Every row gives one point. Examples show where two turns around zero, p and q, send a point. Write where each new point lands after one turn and then the other. Backwards means that the second turn is done in reverse. Each puzzle has new turns, and all numbers are rounded.

Turn p:
[-2.14  0.19 -1.29] -> [ 0.84 -1.51 -1.82]
[-0.80  0.52 -2.08] -> [-0.73 -1.50 -1.57]
[ 1.17 -0.32  2.16] -> [0.47 1.51 1.90]
[ 0.41 -0.95  0.42] -> [ 0.07  1.11 -0.01]
[0.33 1.19 0.07] -> [-0.37 -0.83  0.84]
[ 1.04 -0.63  0.71] -> [-0.28  1.21  0.66]
Turn q:
[-2.26  0.00  2.12] -> [1.83 0.61 2.43]
[1.25 0.99 0.59] -> [-1.17  1.24 -0.08]
[-0.80 -0.25 -1.38] -> [ 0.07 -1.61 -0.11]
[ 1.51 -0.55 -0.60] -> [-0.48  0.24 -1.63]
[ 0.30 -0.19 -0.73] -> [-0.25 -0.48 -0.61]
Where do these land?
q, then p: [ 0.67 -0.15  1.21] -> [-0.43 -1.07  0.77]
q, then p: [ 0.84 -0.04 -2.81] -> [ 0.27  0.45 -2.89]
p, then q: [ 0.80 -0.07  1.58] -> [-0.40  1.50  0.85]
p, then q: [-1.85 -0.48  0.36] -> [-0.92  0.14 -1.71]
p, then q: [ 0.89 -0.09 -1.04] -> [ 0.41 -0.99  0.85]
q, then p backwards: [-1.35  0.83  0.71] -> [0.63 0.92 1.33]

Turn p:
[0.05 2.00 2.55 0.55 0.37 0.74] -> [-0.21  0.01 -2.65  1.05  1.61  0.85]
[ 0.72  0.28 -0.87  0.14  0.09 -1.05] -> [ 0.36 -0.65  0.43 -0.72  0.35 -1.05]
[ 1.72 -0.04  0.63 -0.68 -0.91  1.08] -> [-1.76  0.97 -0.29  0.65  0.45 -1.02]
[-2.17 -0.31  0.27 -0.22 -0.71  0.01] -> [ 0.37  0.48 -0.47 -0.73 -1.35  1.58]
[-0.74 -0.57 -1.80  0.99 -1.38  0.59] -> [ 0.80  1.81  1.37 -1.20 -0.26  0.20]
[ 0.21 -0.02  1.23 -0.95 -1.92  0.42] -> [-1.51  1.20 -1.36 -0.30 -0.75 -0.28]
[-0.82 -1.09 -0.03  0.90  2.73 -1.46] -> [ 2.21 -2.18  0.71  1.24 -0.68  0.34]
[ 1.04 -0.25 -1.98 -0.74  1.72 -0.33] -> [-0.27 -1.64  2.27  0.01  0.61 -0.62]
Turn q:
[-1.03  0.53  0.87 -0.28  0.90  0.27] -> [ 0.45  1.27 -0.41  0.14 -0.97  0.33]
[-1.47  1.43 -0.16 -0.63 -0.39 -0.44] -> [ 0.33 -0.14  0.68  0.30 -2.05  0.32]
[-1.91 -1.58 -0.71  0.54 -0.17 -0.53] -> [ 1.72 -0.85 -0.12  0.51  0.35  1.79]
[-1.38  0.20  1.54  1.57 -1.47 -0.72] -> [-0.75 -0.66 -1.12  2.10 -0.89  1.42]
[ 0.97 -0.47 -0.68  2.03 -0.69  1.11] -> [-0.05 -1.52 -1.60  0.31  1.15 -1.09]
[ 1.69  0.17  0.48  1.01  0.74 -1.10] -> [-1.79  0.00 -0.89 -1.18  0.64  0.29]
[ 0.42  2.36 -0.29 -0.92  0.52  0.73] -> [-0.34  0.61  0.39 -0.85 -1.76 -1.74]
[ 0.69 -1.31 -0.64  0.19  0.32  0.14] -> [ 0.40 -0.28 -0.05 -0.52  1.50  0.00]
[ 2.03 -1.34 -0.42 -3.53  0.23  0.54] -> [ 0.04  1.56  3.14 -0.81  2.05 -1.32]
Where do these land?
q, then p backwards: [-1.36 -2.30 -1.01 -0.24  0.19 -0.70] -> [-1.57  0.96 -0.83  1.39  1.61  0.36]
q, then p backwards: [ 0.03 -0.67 -0.35  0.67 -2.11  0.16] -> [ 0.85  0.04  0.51 -0.32  2.10 -0.09]
q, then p: [ 0.63 -0.11 -1.42  1.07  1.36  1.88] -> [-0.53 -1.88  1.32 -0.81 -0.18 -1.64]
q, then p: [ 0.87  0.73 -0.52 -0.57  1.40  1.29] -> [-0.67 -1.57 -0.54 -1.31 -0.03 -0.77]
p, then q backwards: [-0.04  0.55 -0.16 -0.70 -0.12 -1.15] -> [ 0.51  0.55 -1.01  0.68  0.20 -0.28]
q, then p: [ 0.72  0.73  1.14 -0.78  0.36 -3.23] -> [-1.16  1.10 -0.99 -0.11 -0.55  3.11]
q, then p: [-1.79  0.60  0.70  1.54 -1.62  0.28] -> [ 1.50  2.26  1.04 -0.18 -0.04 -0.80]
q, then p: [ 0.43 -0.06 -0.93 -0.70  0.50  2.11] -> [ 0.09 -1.68 -0.52 -0.34  0.19 -1.73]
q, then p backwards: [ 0.51  0.54  2.53 -0.29  0.05 -0.65] -> [ 0.25 -0.52  0.82 -0.96 -1.13  2.07]
